Each row of a before or after table is a point. One or more steps were done to the points. Then noise was added and the rows were shuffled. The steps act on columns, c1 being the first. Name the steps. A step turns or swaps two columns, mirrors them in a line or flattens them onto one, adds a multiple of one to another, or multiplies or shifts one. Angles are multiples of 10 degrees, from the lower column toward the higher: turns from -170 to 170, lines from 10 to 170 but not 90. Use the fewest steps. Two steps may share a column if one is a turn and the other turns, adds or multiplies; they go together, in the order done. Otherwise the lowest column goes first.
In the rows, zero is written as 128.

Before, 12 rows:
[[173 117]
 [127 131]
 [149  89]
 [158 155]
 [ 43  92]
 [121  76]
 [139  47]
 [113  50]
 [108  90]
 [ 66  96]
 [104 117]
 [147  92]]
After:
[[167 164]
 [136 170]
 [100 166]
 [193 176]
 [129 125]
 [138 169]
 [168 145]
 [ 84 126]
 [216 101]
 [171 198]
 [197 113]
 [153 119]]
Steps: turn c1 and c2 by 140 degrees

Before:
[[117 114 180 166 160 128]
 [125 155  89 129  81 122]
 [194 123  71 113 127  81]
 [180 168 174 150  53  73]
 [ 68 175 129  69  46  47]
 [183 113 171 139  51 104]
 [137  98  51 131  96 106]
 [137 102 145 144 114 172]
 [125 159  84 123 170  58]
 [117 160 145  75 133 150]
 [169  77 187 177 157 146]]
After (11 x 6):
[[125 164 144  74 115 149]
 [144 116 183 165 102 129]
 [167 159  86 128 102  63]
 [104 100  50 137 150 104]
 [ 86 156  89 133 148 125]
 [ 30 171 134  69 117  49]
 [ 89 112 173 138 217 103]
 [ 88 165 173 153 209  73]
 [129  98 145 145 139 175]
 [178  78 183 179 151 146]
 [162 123  73 113 187  85]]
Steps: mirror c1 and c5 in the line at 30 degrees

Before:
[[110 118 125 120 122 119 117 147 127 144 127]
 [132 168 135 118 131 119 110 146 115 127 107]
 [131 117 137 108 122 141 113  63 125 143 127]
 [139 109 129 118 126 126 121 149 124 133 131]
 [131 119 129 120 120 111 123  87 128 129 121]
 [126 118 132 116 130 124 122 145 130 145 100]
 [121 118 136  99 130 117 123 147 136 125 127]
 [125 117 127  96 131 133 113 125  87 127 110]
 [126 144 122 118 128 125 145 139 132 122 125]]
After, 9 rows:
[[127  98 132 116 130 125 124 145 130 145 157]
 [132  95 135 109 121 141 110  63 126 144 129]
 [121  99 137  99 130 117 131 147 135 126 128]
 [127 177 122 119 128 125 148 140 132 122 132]
 [111  98 125 120 123 119 117 147 127 144 129]
 [131 250 135 117 131 120  97 147 115 126 148]
 [124  95 127  97 131 133  73 124  88 128 145]
 [139  71 130 119 126 126 118 149 124 132 125]
 [131 102 130 120 118 111 123  86 128 131 134]]
Steps: multiply c2 by 3; add 1 times c9 to c7; multiply c11 by -1

Before (8 x 18):
[[ 83  88  89 194 164 118 229 137 152 186  76 151 105  63 129 147 101  75]
 [158  73 147 164  72  68 143 188 144  92 157 176 117 183 175 136 145  75]
 [133 105  77 173 162 137 138  95 111 136  85  53 105  91  70 125 104 100]
 [128 131 127 113 126  14 120 155  58 103 155 119 102 181 174 134 187  74]
 [106 139  68 133 165 153 141  96  36  82 131  78  95 110 106  95  70 103]
 [144 145 101  74  94 172  98 113 100 141 138  43  60 104 118  95  77 129]
 [ 76  81 127 226  98 117 170 197 156 228  57 144  67 154 163 134  87  92]
 [165 116 173 132  67  74 146 164  97 107 105 153 112 188 172 143 187 139]]
After (8 x 18):
[[158 155 147 164  73  67  79 187 145  66 156 113 103 245 136 130  79 154]
 [143 119 102 107  95 171 216  94 100 147 138 159  72 165 149 109 121  78]
 [133 116  78 124 163 137 189 124 110 108  85 169 127 151 127 149  97 109]
 [ 78  21 127 182  99 117  93 220 157  99  56 151  63 213 152 147  86  93]
 [129 153 127 136 127  14 139 143  57 126 153 122  90 241 143 132  84 195]
 [107 175  68 116 164 154 163 105  36 132 132 175 107 171 137 118  93  74]
 [ 82  66  88 147 164 117  57 164 153  98  76 184 107 124 136 182  72 110]
 [165 147 173 144  66  76  96 157  97 113 104 123 100 248 137 141 151 184]]
Steps: turn c2 and c10 by 80 degrees; flatten c4 and c8 onto the line at 60 degrees; turn c7 and c12 by 120 degrees; turn c12 and c16 by 30 degrees; flatten c13 and c15 onto the line at 160 degrees; shift c14 by 60; mirror c17 and c18 in the line at 40 degrees
